Every row gives one point. The window is the flat piece filled in between its corners: a triangle in 3 columns, a solid with four corners in 4, and so on. A path goes straight from each point to the next, and from the last back to the first. List the points from which the path goes on through the window.
(in the rows, 128 means zero)

Window (3 x 3):
[[147 112 167]
 [151 145 139]
 [115 126  40]]
Path:
(1): [ 81 168  66]
(2): [140 101  39]
(3): [158 136  25]
(4): [ 76 115  74]
(5): [ 97 134  61]
(6): [177 112  61]
(7): [182  98 113]
(8): [109 131 200]
(9): [ 89 150  80]
(10): [143 125  78]
(11): [162  96 106]
(12): [105 146 161]
Through the window after points: 1, 3, 5, 7, 9, 11

Window, 4 rows:
[[ 95 159 177 205]
 [160 133 140  94]
 [ 64  75 122  31]
 [129 122  89 178]]
Path:
(1): [113 146 108  64]
(2): [107 126 114  79]
(3): [225  55 141  86]
(4): [132  91 107 167]
(5): [ 95 192 111 105]
(6): [ 97 174 103 117]
(7): [126  34 110 155]
(8): [132 104 120 177]
(9): [106 175  69 157]
(10): [ 88 174 135 167]
(11): [159  63 111 196]
(12): [126  57 149 166]
(13): [106 187 175 141]
(14): [100 184  98  84]
(15): [170 114 152 103]
(16): [195  62 145  96]
Through the window after points: 4, 6, 8, 10, 14

Window, 6 rows:
[[231  56 158 107  66 186]
 [164 116 170 110 189  91]
 [162 143 142 112  77 149]
 [138 152 126 246 158 121]
 [107 135 104 213 189 180]
 [196 148  87 108 108 124]]
Path:
(1): [170 112  82 141  57 124]
(2): [173  99 110 119  98 129]
(3): [237 148 148  80 109 178]
(4): [194 168 113 132 147 144]
(5): [159 107 106 118  98 116]
(6): [134 128 131 186 154  97]
(7): [179 152 150 201 171 151]
(8): [181 180 167 131 174 194]
Through the window after points: 4, 6

Window (8 x 8):
[[155 123 135 119 206 125  56 196]
 [210 108  98  12 119 191  89 163]
 [154 114 163  93 124 158 159 104]
 [207 116 148 143 107  72 187  24]
 [162  52 134 189  52  97 103  67]
 [165  79  71 158 200 179  66 147]
 [ 91  60 226  88 182  33  72  46]
 [186  55  93 146 129 118 162 136]]
Path:
(1): [126  95 123  67 129 117  96 110]
(2): [197  82 153  84 160 142  95 122]
(3): [184  48 176 158 144 116 132 102]
(4): [105 133  85 105 133  77 128  94]
(5): [ 55 103  95  90 159  74  94 165]
(6): [169  67 158 125 146 138  86  96]
(7): [206  61 164 161 132 116 133 111]
(8): [154  87  98 138 139 101 144 106]
(9): [139 115  99  75 130 141 137  90]
(10): [192  76 156 131 122 129 141  92]
(11): [179  68 148 107 159 140  88 135]
(12): [127  83  81 108 147 125 105 141]
Through the window after points: 1

Window, 9 rows:
[[138 167  47  95 163 133 217 132 151]
 [191 151 153 120 184 173  73  76  93]
 [198 126 221 155 125  81 163 165 140]
 [159 108 155 192 128 104 249 124 124]
 [159 104 189 179 153 119 118  96 161]
 [110 173  66 118 104  99 206 110  99]
 [119 161 104 166 120 171 172 225 134]
 [ 81  80  96  97 166 156 191  78  96]
 [147  36 127 143  59 188 118  97  93]]
Path:
(1): [139 124  85 136 128 100 149 138 105]
(2): [126  57  44 192 147 132 191 117  80]
(3): [125 148 142 119 110 122 220 141 147]
(4): [152 118 159 146 114 153 158 102 127]
(5): [144  85 131 150 144 114 133 146  84]
(6): [170 120 134 123 174 117 131 107 102]
(7): [162 142 168 136 115 162 150  80 129]
(8): [125 173 125 132 120 137 206  92 120]
Through the window after points: 8

Window (11 x 11):
[[140 196 218  99  90   7 171  39 119 101 145]
 [ 95 144  83 100  94 194 107 123 107 130 132]
 [ 81 106 125 136 191 149 100 133 135 101  84]
 [138 121 147  95 135 140 214 117 194 137 124]
 [123  97 108 127 106 127  76 156  72 150  50]
 [ 83 110 117 120 116 118 244 114 205  43 117]
 [107 143 181 146 139  82 170 139  63 137 128]
 [134 122  47 103 169 200 169 126  94 120  67]
 [166 146 150 134 103  31 171  75 144 103 195]
 [156 121 165 111 124 143 157 131 125  64 123]
 [144 143  83 183  55 222 110  42 116 140 113]]
Path:
(1): [128 163  73 141 150 116 130 138 178  91  72]
(2): [125 112 163 102 121 101 158 118  99 114 123]
(3): [111 108 146 112 130 122 168  69  97 121 133]
(4): [130 185 121 124 119  93 139 141 169 124  95]
(5): [118 173  95 138 109 152 156 180 207 101  94]
(6): [121 111 147 107 120 103 154  47  60 150 150]
(7): [100  51 147  68 120 139 113  83 104 121 154]
(8): [134 183 153 171 106 109 154 110 134 101 106]
(9): [131 153  95 128 131 140 157 125 136 117  98]
(10): [ 84  52 153 102 144 150 152  79  80 134 109]
(11): [124 104 131 128 134 145 150  69 107 116 133]
(12): [143 160 111 127 100 126 145 130 135 105 123]
(13): [149 180 132 157 105 163 164 113 162 171 102]
(14): [119  85  94 128  85 169 121  52  99  82 126]
(15): [ 75 111 177  62  94 116 129  45  74 164 125]
(16): [162 165 126 143 108 101 173 109 139  95 133]
Through the window after points: 11, 13

Window (12 x 12):
[[128 135 134 202 234 131 123 128  65 122 110  61]
 [ 46  61 247  51 182 112 144 168 145 233 212  56]
 [154 138 112 103  76 122 146 190 123 208 197  93]
 [111 154 138 118  78 106 135 146 128  82  68 157]
 [188 140 146 123  92 107 194 128 105 142  62 177]
 [184  71  77 144  92 100 149 163 102 100 130 184]
 [190 115 153 153  96  97 109 105 133 118 156 131]
 [169 107  73 118 105  73 192 174 164 152 144  56]
 [227 148 117  35 177 109 162 192  94 122  78 118]
 [163 103  80  73 116  23 155  97  32  92 143 193]
 [113 131 141 101 139 117 161 123 166 153 177 164]
 [138  91 105 155 205 149  57  83  88 196 110  69]]
Path:
(1): [190  88 122  72 113 144 167 108  66 109 152  97]
(2): [167 112 145  77 101 141 158 122 125 144 127  98]
(3): [133 121 121 114 181  28 140 207 107 164 133 182]
(4): [111 148 151 162 215  68  97 216 148 163 100 114]
(5): [165 110 114 150 138 148 163  86  60 115 139  96]
(6): [114  87 123 116  80 166 189 165 141  59 137  92]
(7): [173 149 139 134 142  77 112 134 116 190 100 154]
(8): [176 101 233 136 149 101  90 227 186 221 162 119]
(9): [ 63 112  50  56 128 120 218  53  58 122 153  80]
(10): [147  83 115 117 126 122 157 129  96 118 135 105]
(11): [155 162 113 111 142  72 113 180 150 168 135 144]
(12): [163 130 115 116 131  45 128 135 103 125 126 168]
Through the window after points: 4, 8, 12

Window (14 x 14):
[[111 197 131 191  70 122 194 117  91 171 110 101 174 136]
 [147 143  39  67 155  81 126 118 101 139 144 201  68 153]
 [140  71 115  86 163  88 157 159 142  98 166 105  94 147]
 [131 170 134  91 133  74 238 130 114 216  97  98 119 122]
 [121 141 114 123 221  94 161 206 216  79 117 209  97 109]
 [208 181 132 137 136 138 197  99 140 127 131 166 202  65]
 [144 124  18 189 136 143 162 123 127 161 122 140 147  57]
 [ 77 135  76  84 141 194  71 132 150  98 107 125 160 102]
 [135 142 130 115 147  99 101 173 116 112 165 198 144  81]
 [ 95 100 128  67 132  66 106  94 149 140  61 126 172 155]
 [160 183 109 163 132 127 131 125 114 108 100 116 115  70]
 [137 103 102  64 135 115 221 159 111  94  81 116 128 112]
 [159 136 138 170 115 153  66 150 130 147 104 184 128 129]
 [194 164  50 144 168 126 100 134  44 152 142 153 143 128]]
Path:
(1): [150 124 153 127 173 202 220  74 104 132 108 115 128 101]
(2): [ 86 131 125 144 174 126 167  98 126 109  79 200 140  93]
(3): [162 131  93  82 150  92 159 196 164 111 123 122 116 126]
(4): [171 122  52  98 116  86 113 143 168 131 105 101 154 156]
(5): [133 172 144 147 178 143 171 105  41 143 143 201 131  76]
(6): [139 148 152 139 139 146 182  84  73 141 126 167 136 108]
(7): [139 178  19 133 104  71 120 185 138 154 116 105 140 151]
(8): [136 142 108 105 122 109 142 166 166 118 113 124 145 119]
(9): [110 134  84 123 167 162 108 114 109 118 116 164 126 102]
(10): [143 128 154 165 192 130 101  82  99 143 125 152  89  87]
(11): [154 177  85 142  98 124 144 159 122 125 103 132 152 112]
(12): [189 176  65 165 123  88 118 166 153 150 122 131 137 127]
(13): [ 94 100 138 108 146 174 173  95  98 122 116 161 152  81]
(14): [135 137 129 111 151 131 131 125 115 146 137 171 128  98]
(15): [130 155  84 126 119  89 114 186 140 110 108 137 156 122]
(16): [120 138   7 127 111  31  52 191 151 136 128 174 147 107]
Through the window after points: 2, 4, 6, 8, 10, 12, 14, 16

Window (14 x 14):
[[151 106 137  50 185  92 157  86 115 204 102 162 108 137]
 [148 141 103  20  83 135 180 135  33 163 153 183 130 141]
 [102 170 113 158 125  84 140 163 194 102 124  85 194 132]
 [ 82 249 134 200  79 121 126 132 132 141 117 134 188 158]
 [100 210 146 177 103  90 143  92 143  70 117  19 139 179]
 [105 103 117  58 109  96  99 111  75 208 166 126 155 159]
 [120  77 180  94  89  77 175 134  82 146  64 157 150 143]
 [228 140  77 186 156 127  57 120  76 123  32 151 192  72]
 [245 137 162 209  98 129 111 152 107 141  73  83 114  66]
 [124  44 166  94 141 142 165  86  78 132 166 168  55 127]
 [ 92 154 134  41  79 143  98 136 105 152 101 146 119 127]
 [224 117 171 172 126 160 136  96  80 136  42 123 212   8]
 [175 101 156  73  85 124 129  77 134 138 149 157 122 173]
 [188 140 162  68 156  63  61 116  77 140 153 165 124  99]]
Path:
(1): [137 135 123  77 113  89 138  83  89 141 138 129  87  82]
(2): [139 109 173 126 121 165 110 153 101 142 107 174 170 179]
(3): [150 140 178 104 132 127 139 114 111 130 107 126 143 141]
(4): [142 140  75 113 122  75 126 107 105 171 116 167 113  96]
(5): [156 103 146 101  83  62 147  69 108 162 132 158 125  90]
(6): [140 174 160  98 173 170 100 187  90 125 111  97 135 177]
(7): [195 115 199  99 166 162 147 151  71 144  84 116 134 160]
(8): [139 124  96  97  75  70 123  59 148 164 144 166 124 105]
Through the window after points: 1, 7

Window (14 x 14):
[[ 89 144 183  95 186 193 106 136  91 168 141 134 161  87]
 [ 72 132 164 138 132 117 165 153 181 144  84 144 136  91]
 [147 150 157  79 125 167  64 127 158 137 124 164 132 189]
 [ 40  65  99 114 175 143 121  92 121 210  91   7  60 154]
 [ 63  66  86 128  77 149 150  90  72  95 119 131 104 198]
 [113 157 176  86  19 143  61 128 153 241 105 165 124  87]
 [133 143 168 125  99 118  74 108  85 129  74  94 112 204]
 [178 234  80 112 125 165 142  91  77 205  92  58 148 141]
 [130 246 113  90  92 135  71  97  80 169 125 212 124 120]
 [144 107 161  45  54  89 140 112  98  75 113 234 123  89]
 [ 95 171 192  86 133 139 229  62 117 200 131 123 120  82]
 [ 82 157 141 123  87 159 107  56 155 153 114 131 150  57]
 [123 129 122 137 164 165  99  74 101 190  84 140 161 145]
 [133 165 109 157 171  99 120 113 133 169 235 136 175 160]]
Path:
(1): [127 142 127 166 122 150 133 108 147 173 134 143 123  96]
(2): [138 123 136 144 119 160 124 116 106 180 122 104 105 140]
(3): [ 63 164 122  74 128 110  90  81 105 153  78  95 125 164]
(4): [ 63 155 164  82 106 140  89  86 130 178 123 139 180 162]
(5): [194 177 120 135 144 144 125 118 100 178 104 145  92  81]
(6): [130 184 168 202 107 157 112  87  94 165 140 141  86  83]
(7): [ 89 137 116  41 126 141 141 104 137 180 111 128 163 133]
(8): [ 93 160 151  76 120 121  99 105 117 156 137 133 160 155]
Through the window after points: 2, 8

Window, 14 rows:
[[129 104  62 167 224 157 126 144  92  93  90 133 106 174]
 [115 190 127 135 189 146 184 113 142 100  69 112  44 127]
 [105 136 208 101 161 123  14  94 165 182 192 139  76 178]
 [154 185 103 185 140 157 148 218 221 108 138 172  82 160]
 [139 164  92 136  80 124 159 149 157 128  57  95 101 210]
 [144 155  97 161 175 230  74  91 104 113  87 128 167 111]
 [135 154 157 156 163 151  95 126  80 132 200 113 120 105]
 [144  43 134  86 134 151  81 103 159  74 167 155  57 141]
 [ 57 117 184  73 105  91  78 104 108 133  86 236 106 131]
 [175 155 194 196 208 156  98  70 143 186  93  43 189 101]
 [ 89 125 113  92 127 174 202 144 214 196 110 122  75 169]
 [123 177 111 157 145 120  94 108 233  82 207 220 144 189]
 [  7 121 140 138  64 104 115 147 161 115  92 161  56 172]
 [105 111 187 118 103 183  98 134 156  60 161 222 135 208]]
Path:
(1): [159 140 128 165 131 145 131 103 144 144 135 221  66 153]
(2): [ 51 160 170 108 150 113  88 191 191 102 164  47 135 163]
(3): [103 167 136  58 138 136 119 144 154 103 120 116 127 167]
(4): [124 123 117 155 127 153 147 125 179 138 115 151  76 167]
(5): [110 116 153 186 163 179 121 101 111 163 123 182  68 193]
(6): [114 164 150 126 137 140 106 132 165 113 132 122 141 135]
(7): [106 153 135 125 158 154  96 137 157 105 120 120 117 123]
(8): [160 132 114 174 161 146 133  94 120 154 137 150  86 161]
Through the window after points: 3

Window:
[[ 79 100  94 110 127 197  67  50 175 140 149 166 213 154]
 [128  93 126 147  58 110 115 137 172 162 144  96 127 146]
 [125 142 122 149 138 126 161 182 106 191 134 100 178 127]
 [ 87  90 147 127 125 114 176 189 151 112 138 109 173 151]
 [181 116 151 178  88  32 123 119  95  92  91 152 174  81]
 [132 133 158 195 138 101 121 109 136  92  38 136 114  59]
 [165 132 152 107  70 135 157 165 158 143 101 151 165 128]
 [133 104 146 169 119 137 176 157  96 124 157 161 109 131]
 [150 114 179 168 136  91 164 154 184 171 142 144 159 144]
 [ 42 210  97  88 161 154  99  92 145 114 199 158 156 164]
 [142 132 157 166 123 155  95 191 159 122 158 118 175 129]
 [ 59 150  79  50 153 206  99  52 193 132 249 131 193  98]
 [106  99  94 133 117 108 123 182 166 152 145 182 141 109]
 [174  96 141 107 158  81  78  98 113 101  88 142 110 105]]
Path:
(1): [124 137 113 141 133 113 128 128 159 111 139 137 160 127]
(2): [142 137 114 150 129 130 147 138 133 130 144 124 147 128]
(3): [ 61 112 225 111 121 110 103 120 185 151 133 166 190 137]
(4): [ 85 113 156 128 117 136 131 129 141 156 154 135 157 126]
(5): [175 163  67 160 122 124 150 173 179  95 136 134 176 150]
(6): [151 129  72 139 146 137 168  99 196 136 161 133 163 132]
(7): [101 114 155 135 119 132 105 141 125 151 128 140 178 132]
(8): [ 79 129 207 132 121 120  72 146 129 132 142 145 148 132]
(9): [148 132 104 131 138 130 147 134 143 120 133 151 168 116]
(10): [159  95  75 124 156 141 142 159 176 108 167 111 202 152]
(11): [ 57 169 188 110  76 147 105  97 130 165 126 173 130 104]
(12): [105 123 162 105 109 112 132 152 126 157 132 152 146 115]
(13): [140 116  80 197 136 145 130 107 155  87 153 142 142 130]
(14): [185 120 101 146 138 113 164 125 133 110  84 153 120 110]
(15): [ 88 118 169 135 114 109  73 124 144 132 140 123 148 115]
(16): [ 93 122 136 114 114 149 103 140 113 144 142 142 143 109]
Through the window after points: 6, 10, 12, 14

Window (14 x 14):
[[ 61 229 110  32 120 132 174  92 205  66 154 122 149 171]
 [ 69 120 187 194  51 142 127 106  77  94 110 108 141  26]
 [ 36 190 120   7 128 171 138 107 136 144 134  71 129 194]
 [159  84 149 116 164  68  95 106 133 158 102 143 235 113]
 [134 223  89  89 122 131 142  65 138 160 110  69 135 151]
 [135 136 125 164 176  70 158 162  79 145  86 132 212 159]
 [ 33 100  93 173 122 108 114  86 100 101  78 142 129  40]
 [ 88 181  88  70 120 111  97 154 150  88 171  80 114 124]
 [200  94 146  97 170  56 135 126  53 107  34 150 184 113]
 [ 88 133 166 178 186 161 124  83  94  85 109  78 134  53]
 [184  67 161 143 181  38 166 107  81 168 117 166 142 133]
 [183 145 135  82 203  82 176 149  79 201  98 166 197  79]
 [ 96 201 124  71 129 165 115 146 207 130  97 131 103 175]
 [170 135 135 133 174 103 100 102  42 141 120 202 187 131]]
Path:
(1): [ 69 145 171 104 176  62  86  78 103 125 102 123 192  92]
(2): [123 172 156 103 174  96 118 105 106 146 114 124 166 117]
(3): [147 125 104  94 117 139 149 145 129 115 103 131 152 152]
(4): [152  88  82 160 117 174 161 128 139 128 122 191 174 189]
(5): [ 83 218 157  51 157  42 106 108 110 140  82  75 128  74]
(6): [100 153 142 123 148  78 131  89  92 128 101 108 154 117]
(7): [141 138  98 112 149 141 140 134 108 125 121 118 168 110]
(8): [124 113 113 142 107 158 172 105 142 115 107 128 140 110]
(9): [ 83 143 138 144 156  84 108 119  75 123  95 131 168  91]
(10): [ 76 201 189 108 133 106 117 121 131 152 122 104 139 111]
(11): [118 124  83 100 147 134 141 106 123 124 119 125 158 135]
(12): [180 113 101 112 129 147 161 149 128 156 115 128 169 156]
Through the window after points: 8, 12

Window (14 x 14):
[[122 108 174  85 100 139 112 122  90 135 134 219  88 130]
 [188 144 124 117 106 145 124 175  87  57 123  53  42  93]
 [144  58 133  72 142 104 127 118 147  86 157 187 142 105]
 [189 195 102 121 131 141 169  93 125 150 101 109 123 105]
 [100 164 143 147 102 108 105  66 118 122 106 165 102 208]
 [ 93  56  83 141 122 144 150  87 122 151 141  83  99  86]
 [123 233 122 145  80 169 153  98 139 133 157  81 113 147]
 [140 139  66 157 172 180 121  45 110 113 151 127 125 129]
 [164 123  76  92 119 176  37  87 182 114 126 129 155 170]
 [151 131 217 118 101 176 138 121 126 108 101  90 153 104]
 [100  18  97 120  34 174 147  61  94 122 160 127 138 125]
 [120 178  76 147 142 143 130 116 175  95  97 174 134 119]
 [141 135 171 147 110 147 172  66 114  96 113  92  21  79]
 [152 184 131 184  36 111 121 121 119 160 153 122 111 113]]
Path:
(1): [159 124  98 138 132 166 130 120 162 101 116 161  85 124]
(2): [178  73 145 165 140 144 157 124 212 113 112 183  87 141]
(3): [106 161 101  74 119 151 107  76  69  96 140  96 148  98]
(4): [117 131 100 111  99 126 104  80 108  98 145 127  99  97]
(5): [175 110 150 142 136 160 155 131 149 128 101 138 129 144]
(6): [178 118 134 128 130 160 164 137 162 156 133 107 105 126]
(7): [132 109 109 101 120 126 119  84 120  97 137 154 134 110]
(8): [ 87 144 168 131  99 139 103  88 113 124 107 120 134 128]
(9): [249 126 146 121 116 169 186 128 150  91 129 126  97 150]
(10): [204 111 156 158 137 177 140  92 132 135 119 151 120 177]
(11): [ 62 157 103  80  47 107 122 107  95 106 160  79  95  59]
(12): [ 93 166 125 129 101 121 125  55 100 119 134 104 150 127]
Through the window after points: 6, 8, 12

Window:
[[193  91 146  51 119 194 134 108 154  71 148 114  66  82]
 [ 88 143 139 172  69 157 192 111  79 130 123 150 147 164]
 [ 70 171 177 166 145 140 161 195  77  46 125 220 151  78]
 [ 98 138 150 116  67 201 177 159 124 183  87 125 171  89]
 [190 149  89 163  90  99 117  65 152  98 106 120 142  87]
 [158 181  74 115 123 153  64 181 149  81 196  88  70 164]
 [147 137 140 101  71  68 152 110  36  83  96 197 241  52]
 [212 108 141 140 102 217 158 162 111 173 123  62 107 122]
 [109 138 140 153 134 212 101 125  74 142  97 127 126 124]
 [164 179 107 115 119 114 158 111 116 212 107 117  85 123]
 [140  43 150 153  35  92  91 116 131 159 163  94 137  83]
 [115 140 220 166  51 111 119 139 118 204 111 159 201 155]
 [168  54  80 145 146 119  76 164 141 129  71  73 153 181]
 [140 154 112 122 200 185 125 166 146 160 186  86 139 156]]
Path:
(1): [148 147 151 120  91 123 130 105  77 122 106  82 141 108]
(2): [139  82 124 147 119 190 161 155 162 185 125 202 148 116]
(3): [162 136 124 116  95 178 109  80 183 140  80 249 180  89]
(4): [143 141 121 162 115 121 131 133  93 102 127  82 122 113]
(5): [116 163 129 103  91 132 139 160 138 115 114  48 180  84]
(6): [160 113 127 159  93 185 137 109 117 165 112 191 109 129]
(7): [191  75  98 191  96 164 129 136 156 139 116 161 140 124]
(8): [ 86 195 193  49  85 111 128 126  42 116 122  71 122  94]
Through the window after points: 3, 5
